Every row gives one point. A path goes straight from each point to the next, and from the last back to the first. The post is the endless flat space through its rows: a point in 2 columns, a line in 3, a plane in 4, and so on, so that a path can go around it. Count how often the path circles the post. Going back the other way cancels.
In the rows, zero is written as 128.

Post (2 x 3):
[[158 132 109]
 [ 93 151 119]]
Path, 13 rows:
[[148 107 119]
 [111 135 149]
 [ 59 164 145]
 [100 125 141]
 [196  92  70]
 [ 72 164 102]
 [173 168 109]
 [132 144 133]
 [135  98 132]
 [159 121 100]
 [118 152 103]
 [171 151 114]
 [134 135 168]]
Times around: 2

Post, 7 rows:
[[127  92 128 143 126  95  85 134]
 [141 113 112 123 109 112 104  73]
 [102 168  86 126  86 121 195 129]
 [ 83 184 128 108 107 132 193 134]
 [159 136 121 154 109 117  84  98]
 [124 116 134 169 124 142  97  95]
 [111 123 114 125 157 178 138 191]]
Path, 21 rows:
[[117 128  73 170 123 171 138 145]
 [165 196  75 120 107 108 149  76]
 [158 143  98 125 119 103 122 118]
 [134 140  78 153 139 138  92 119]
 [ 89 145 117 134 115 175 117 110]
 [119  91 128 126  84 102  99  86]
 [197 127  59 102 107 150 124 118]
 [179 133 106 165 133 112 104 150]
 [136  90 117 166 158 126  83 164]
 [118 180 114  74 126 131 138 104]
 [132  93  86 114 106 133 101 100]
 [143 144 141 142  77 115 103 149]
 [165 135 152 145 115 118 120 143]
 [ 97 107 175 153 196 131 128 121]
 [135 101  79 162 145  95 105 122]
 [151 144 111 138 115 127  85 118]
 [127 150 129 116 104 187  94  97]
 [101 104 134  43  84  84 155 151]
 [143 114 109 175 120 119 152 162]
 [162 116  92 152  60  99 127 153]
 [ 97 151  88  59  75 140 168 110]]
Times around: 2

Post (11 x 12):
[[177  92 124 133 153 121  79 144 101 120  58 125]
 [118 129  80 105 144 143 142 136 169 108 144 118]
 [ 88 117 127 151 136  95 154  95 163  92 112 118]
 [189 144 144 162 148 116  56 156 129  97  79 141]
 [115 147  92 112 132 138 158  81 118  92 134 107]
 [130 107 141 133 104 137 150 110 149 113 175 131]
 [ 92 127 122 112 115 119 109 125 134 130 172 101]
 [175 125 156 168 150 117 113 174 127 107  85  84]
 [125 112 108 157  98  81 134 156 134  64 146 123]
 [118 129  67 142 119 115 153  78 153 148 161 103]
 [ 88 125 102 153 160 110 164  97 123 117 176 138]]
Path, 21 rows:
[[146 101 106  94  73 180 101 155 181 109 159 111]
 [162 106  43 132 119 119 121 125 106  62 138  80]
 [177 116 106 101 200 102 100 153 176 117  76 158]
 [100 134 172 114 113 134 159  68 155 127 112  91]
 [ 82  84 119 109 122 122 102 151 120 151 123  89]
 [129  97 130 190 120  96 171  75 147 103  71  87]
 [ 95 146 140 150 142 116 177 111 146 107 122  92]
 [138 171  97 168 170 122 152 116 123 124 105 126]
 [136 135  66 142 162 143 147 120 127 139  89  57]
 [173 105  68 138 153 140  94  99 152  83  60  90]
 [131 135 124 142 188 112 177 109 139  55 154  99]
 [127 126 140 139 130 103 157 124 111 112 189 135]
 [139 164  99 122 111 119 146 131 155 107  90  81]
 [116 138  98 128 119 161 100 136 122  92 166 127]
 [151 161  42 112 195 174 108  80 114 104  67  65]
 [140 112 173 156 130  89  92 134 163 109 158 147]
 [115 153 151 120 170  98 190 103  87 110 130 134]
 [ 93 125 107 147 115 125 122 166 174 142 111  75]
 [122 164 134 152 117 157 136 106 155 106 157  87]
 [124 149  87 116 144 143 113 100 140 130  77 128]
 [116 146 109 148 133 141 111 118 134 118 111 175]]
Times around: 3
